Each row is a point. The ring and each string are closed loops that go straight from each point to the next, and from the last back to the first. Before rounding, they use only three directions, however many columns there are. Count how often each string passes through the ring. Passing back the other way cancels.
(in the rows, 128 means zero)

Ring:
[[160  71 104]
 [137  90 102]
 [119 123 123]
 [131 151 172]
 [160 134 190]
 [178 109 181]
 [187  74 142]]
String (20 x 3):
[[137 113 168]
 [121 147 200]
 [145 178 189]
 [160 154 165]
 [145 106 161]
 [149 110 174]
 [159 114 151]
 [149  81 184]
 [191  78 194]
 [207  94 164]
 [208  88 156]
 [186  61 166]
 [162  64 168]
 [173 111 147]
 [212 119 167]
 [194 108 204]
 [155 101 200]
 [163 141 208]
 [164 164 187]
 [156 138 160]]
Times through: 1
String:
[[160  69 158]
 [162  47 149]
 [158  87 140]
 [175 102 118]
 [152  85 128]
 [132  59 115]
 [128  78  78]
 [132 114  88]
 [143 134 112]
 [139 122 135]
 [143 145 134]
 [139 116 151]
 [117 125 174]
 [125 164 197]
 [157 179 195]
 [178 164 176]
 [174 134 165]
 [204 137 191]
 [200  96 191]
 [169  72 170]]
Times through: 1

Ring (6 x 6):
[[155  91 130 117 104 138]
 [213 108 110  99  81 166]
 [208 122  85  91  58 174]
 [139 125  71 101  47 158]
 [104 107  81 104  74 123]
 [114  88 114 113 105 113]]
String, 17 rows:
[[238 120  75  72  64 165]
 [186 111  93  95  73 155]
 [178 113 103 107  70 166]
 [198 113 120 116  72 184]
 [212  98 131 109  98 162]
 [197  85 128 100 116 131]
 [165  94 111 102  99 132]
 [147 103 113 115  84 147]
 [131 100 131 133  87 155]
 [145  88 143 129 108 141]
 [184  81 139 109 122 129]
 [201  91 113  90 107 131]
 [224  97 109  86  99 145]
 [180 105  97  95  82 145]
 [176 115 101 108  66 169]
 [205 129  95 106  47 195]
 [237 128  76  80  51 183]]
Times through: 3

Ring, 9 rows:
[[132 135 165 113 130 104  70  87  59 107 100]
 [120 149 179 124 147 110  74  95  74 129 130]
 [105 129 166 143 151 117  97 126 111 145 158]
 [ 92 108 146 158 154 124 114 152 131 153 170]
 [ 74  73 109 175 157 133 134 184 143 158 171]
 [ 72  48  84 177 150 134 141 196 141 148 156]
 [ 96  47  89 158 124 121 130 174 134 121 129]
 [115  64 108 140 112 111 113 147 119 106 113]
 [133 113 149 117 119 103  80 100  75 101  97]]
String:
[[ 76  50  95 179 143 131 147 199 168 151 173]
 [ 54  28  61 193 159 143 156 222 151 158 165]
 [ 64  43  69 179 159 138 139 198 120 147 142]
 [ 92  72 106 156 141 124 119 162 115 132 135]
 [109  70 118 148 119 114 120 156 140 121 138]
 [119  42 100 146  94 108 130 165 158 103 126]
 [121  49  96 137 100 108 116 149 120  94  99]
 [106  89 118 139 136 117 100 134  84 118 110]
 [116  99 124 127 133 113  86 116  61 107  92]
 [146 121 152 101 112  97  64  77  46  84  70]
 [142 121 164 112 109  98  79  93  91  99 106]
 [115 103 142 137 130 112 100 129 109 122 131]
 [112 128 152 129 148 115  80 107  62 124 114]
 [114 172 178 115 172 116  51  72   7 129 100]
 [122 172 194 117 158 110  60  77  47 131 123]
 [101 151 168 134 171 121  75 104  54 144 132]
 [105 115 149 142 147 118  98 130 102 137 142]
 [116 108 160 142 126 110 108 135 145 133 161]
 [ 99 112 162 158 144 119 118 152 160 156 189]
 [ 71  97 129 173 172 135 124 173 131 169 180]
 [ 85  92 120 159 158 128 113 157 106 146 147]
 [102  83 128 153 132 118 120 157 140 135 153]]
Times through: 2

Ring, 10 rows:
[[174 141 126 150 121 115 133 114  79 134  95 106 139 119]
 [136 145 138 138 111 130 140 158  98 168  97  87 111 130]
 [108 150 147 132 104 143 141 188 115 198 110  85  94 140]
 [ 93 155 151 131 103 155 136 199 132 218 137 104  90 149]
 [100 157 148 136 110 158 128 184 137 210 156 126 101 147]
 [125 156 138 145 124 153 119 147 131 181 167 149 123 137]
 [150 153 130 152 132 145 114 118 120 156 166 160 140 129]
 [194 146 118 163 138 122 112  72  91 117 147 167 169 115]
 [209 142 115 166 137 112 115  62  78 106 132 160 175 111]
 [205 140 117 161 130 106 124  74  70 110 108 135 166 111]]
String:
[[155 154 125 155 141 147 108 104 123 141 175 170 147 123]
 [201 148 121 169 131 119 110  69  90 134 165 191 178 124]
 [235 144 114 179 135 104 107  34  72 112 162 207 202 117]
 [249 141 107 181 142  98 106  16  64  89 151 203 210 108]
 [216 142 119 169 127 104 118  62  71 122 134 169 181 118]
 [149 148 126 146 133 139 123 124 109 138 128 121 129 119]
 [180 142 114 152 146 127 119  86  92  95 114 121 149 103]
 [220 137 112 164 134  99 124  59  60  93  99 133 174 105]
 [204 136 114 157 133 104 128  77  65  97  87 111 159 105]
 [213 136 122 161 115  91 135  83  52 123  83 118 164 116]
 [175 144 132 154 112 114 132 117  82 158 115 129 145 129]
 [123 149 132 136 129 148 129 153 118 151 118  96 108 123]
 [113 147 138 130 117 144 140 176 113 166  95  69  93 127]
 [108 147 149 129  97 136 149 197 105 201  88  64  88 141]
 [138 147 150 143  88 121 145 172  92 213 109 107 116 149]
 [122 150 141 138 113 142 133 165 115 183 125 107 109 136]
 [125 151 147 141 101 137 136 171 111 204 129 116 112 145]
 [120 151 137 138 122 149 128 160 122 172 132 110 109 131]
 [ 80 157 146 127 119 169 130 199 147 198 143  98  82 140]
 [ 71 160 151 127 115 175 128 208 155 216 159 110  80 147]
 [ 95 160 151 137 109 163 125 187 144 222 174 142 102 152]
 [151 153 142 154 107 133 124 136 109 197 163 165 141 146]
 [135 151 134 144 125 145 123 141 119 164 144 130 123 130]
 [121 154 131 140 136 158 118 145 133 154 152 127 115 125]]
Times through: 4

Ring:
[[145  97 145 105 113 102 163 106  98 188 113 141 100 123]
 [158  99 157 105 113 105 104 118  88 216 110 156 106 112]
 [165 110 154 109 121 108  64 132  92 199 119 158 120 103]
 [166 126 137 113 133 112  46 143 109 140 130 147 134  99]
 [161 138 113 100 133 115  65 135 131  75 115 129 117 111]
 [152 137  99  80 122 113 115 113 144  46  87 114  81 129]
 [144 130  98  77 117 110 158 100 144  48  82 108  70 138]
 [136 119 105  87 117 106 196  96 136  72  96 108  79 140]
 [134 106 121 101 117 103 205  98 119 120 112 118  94 135]]
String (26 x 14):
[[147 145  87  91 133 114 127 119 153   7 107 103 100 128]
 [147 138  86  61 113 112 149  95 156  17  60 101  49 144]
 [142 128  92  56 104 109 178  83 150  41  51 102  35 150]
 [128 123  92  97 126 106 224  97 146  35 113  96  93 142]
 [130 117 107 114 131 105 208 109 131  73 137 108 119 131]
 [143 115 122 103 123 106 160 111 120 114 117 124 105 125]
 [143 102 130  78 101 103 182  87 113 152  75 128  59 139]
 [131  94 133 103 111  99 227  91 108 159 112 124  90 136]
 [130  99 131 122 125 100 218 106 108 146 143 123 122 127]
 [137 110 126 124 131 104 180 118 114 124 147 124 132 120]
 [149 110 130  90 112 106 144 104 114 142  93 132  83 127]
 [141 103 128  87 107 103 185  92 114 144  89 126  72 136]
 [145 109 124  84 108 105 168  96 119 129  85 125  71 135]
 [143 118 118 103 124 107 157 112 123 104 118 122 106 125]
 [134 123 103 107 130 107 192 109 136  59 126 106 110 132]
 [146 123 113  95 123 109 147 111 129  87 107 119  97 127]
 [154 126 108  62 106 111 126  96 136  82  56 120  48 137]
 [157 142  91  54 110 115 105 100 153  28  49 110  44 138]
 [158 151  89  79 129 117  81 123 154   8  89 110  88 124]
 [149 139 105 120 146 113 106 140 136  48 149 117 146 110]
 [153 122 123 101 125 109 115 120 120 112 113 130 107 118]
 [164 134 117  84 121 114  64 124 128  93  89 132  90 116]
 [169 145 110  85 128 117  37 133 135  66  94 130  99 112]
 [168 142 110  76 122 117  45 126 135  71  80 130  84 117]
 [158 127 119  84 118 111  94 116 126 102  88 130  85 122]
 [150 128 114 105 131 110 119 124 127  85 123 123 117 118]]
Times through: 2

Ring, 10 rows:
[[141 113 124 135 123 143  48 105 139 143 115 134 121 121]
 [133 115 120 143 122 140  54 100 135 148 115 131 127 123]
 [127 119 117 147 121 134  73  98 133 147 115 129 134 126]
 [120 126 116 149 122 119 119 101 131 140 113 128 145 132]
 [116 132 117 145 123 104 173 107 132 125 112 130 154 138]
 [115 134 119 139 123 101 195 111 136 118 111 133 154 139]
 [116 133 121 133 122 104 199 114 140 114 110 136 150 139]
 [123 128 125 126 122 115 171 115 144 115 111 139 138 134]
 [134 120 128 125 123 128 120 114 145 123 112 139 127 128]
 [141 115 128 127 124 137  80 112 143 132 114 138 122 123]]
String:
[[150 110 130 125 125 145  47 112 143 136 115 139 115 119]
 [153 107 130 127 125 153  19 109 143 142 116 138 110 116]
 [127 112 120 132 116 158  41  97 146 149 114 137 111 117]
 [117 121 117 136 117 138 101  99 142 139 113 135 127 126]
 [138 118 124 137 125 129  87 109 136 136 114 133 132 126]
 [152 112 127 140 129 133  43 110 131 142 116 131 128 123]
 [147 109 122 145 125 146   7 100 131 156 117 129 123 119]
 [117 116 111 149 115 153  37  86 136 162 115 129 123 120]
 [110 121 111 148 114 143  79  89 137 153 114 130 130 125]
 [115 124 115 142 118 131 112  98 138 140 113 132 135 129]
 [139 121 125 140 127 118 105 112 132 132 114 131 140 130]
 [121 125 118 141 121 124 122 104 136 135 113 132 139 130]
 [126 125 120 143 123 119 123 106 133 134 113 131 142 131]
 [135 125 122 146 128 109 125 111 128 131 114 128 149 134]
 [135 128 122 149 130  98 145 113 124 127 114 126 158 137]
 [137 124 125 140 128 111 128 114 131 126 113 131 146 133]
 [133 129 124 143 129  98 162 116 128 121 113 129 156 138]
 [116 136 119 144 125  92 208 113 131 116 111 130 162 142]
 [ 98 141 115 141 119  95 239 108 137 114 109 133 161 144]
 [105 134 116 137 118 111 194 105 141 121 110 135 148 138]
 [115 130 119 136 120 115 166 107 140 123 111 135 143 135]
 [125 125 122 136 123 119 138 109 138 127 112 134 139 132]
 [113 130 119 133 119 118 169 107 142 122 111 136 140 134]
 [134 125 126 133 126 113 141 116 137 121 112 135 141 133]
 [137 125 130 127 128 109 158 122 140 113 112 137 141 134]
 [120 128 127 119 121 118 186 117 150 109 110 143 133 134]
 [108 128 121 121 115 131 171 107 154 118 110 143 127 131]
 [118 124 121 129 118 130 137 106 146 127 111 138 130 129]
 [125 123 122 133 121 127 123 108 141 129 112 136 133 129]
 [153 116 132 128 130 124  90 120 138 125 114 136 130 126]
 [160 110 135 123 130 136  54 120 141 128 115 139 118 121]]
Times through: 4
String (28 x 14):
[[115 128 117 142 120 118 146 104 136 131 112 132 144 133]
 [130 127 123 140 126 109 145 113 132 125 113 131 148 135]
 [104 133 115 139 117 115 181 102 140 126 110 134 146 136]
 [ 98 140 115 137 118 100 236 108 141 113 109 135 156 143]
 [117 137 124 131 125  91 235 121 139 103 109 136 157 143]
 [134 129 128 131 128 101 179 122 137 110 111 136 149 137]
 [138 124 127 133 128 112 138 118 136 121 113 134 142 133]
 [109 129 118 132 117 122 167 105 145 123 111 137 137 133]
 [106 133 120 126 117 115 205 111 149 112 109 141 140 136]
 [115 134 125 123 121 105 219 119 147 104 109 141 144 139]
 [135 127 129 130 128 105 168 122 138 112 112 136 145 136]
 [131 124 124 135 125 117 134 112 137 126 113 134 140 132]
 [103 133 116 135 116 117 187 104 144 122 110 136 143 136]
 [ 90 141 113 137 114 103 243 104 143 114 108 136 154 143]
 [109 138 118 142 122  93 222 111 134 114 110 131 161 143]
 [127 134 121 147 129  89 188 116 126 118 112 128 164 142]
 [110 135 113 152 122 101 179 103 128 130 112 127 160 140]
 [ 95 133 107 151 114 121 157  91 135 140 111 129 147 135]
 [117 126 116 143 120 124 126 101 136 136 113 132 140 131]
 [142 120 125 143 129 117  97 112 129 134 115 130 142 130]
 [131 119 116 153 123 130  64  98 127 151 116 126 139 127]
 [115 120 110 154 116 142  60  87 131 159 115 126 133 124]
 [106 123 109 149 114 141  89  88 137 152 113 130 131 126]
 [123 123 119 141 121 127 110 103 136 137 113 132 136 129]
 [141 119 123 146 128 122  81 108 129 140 115 128 140 128]
 [131 121 117 152 125 123  85 101 127 145 115 126 143 129]
 [108 128 110 154 118 123 121  93 130 146 113 126 146 132]
 [104 131 111 149 117 120 149  95 134 138 112 129 147 134]]
Times through: 0
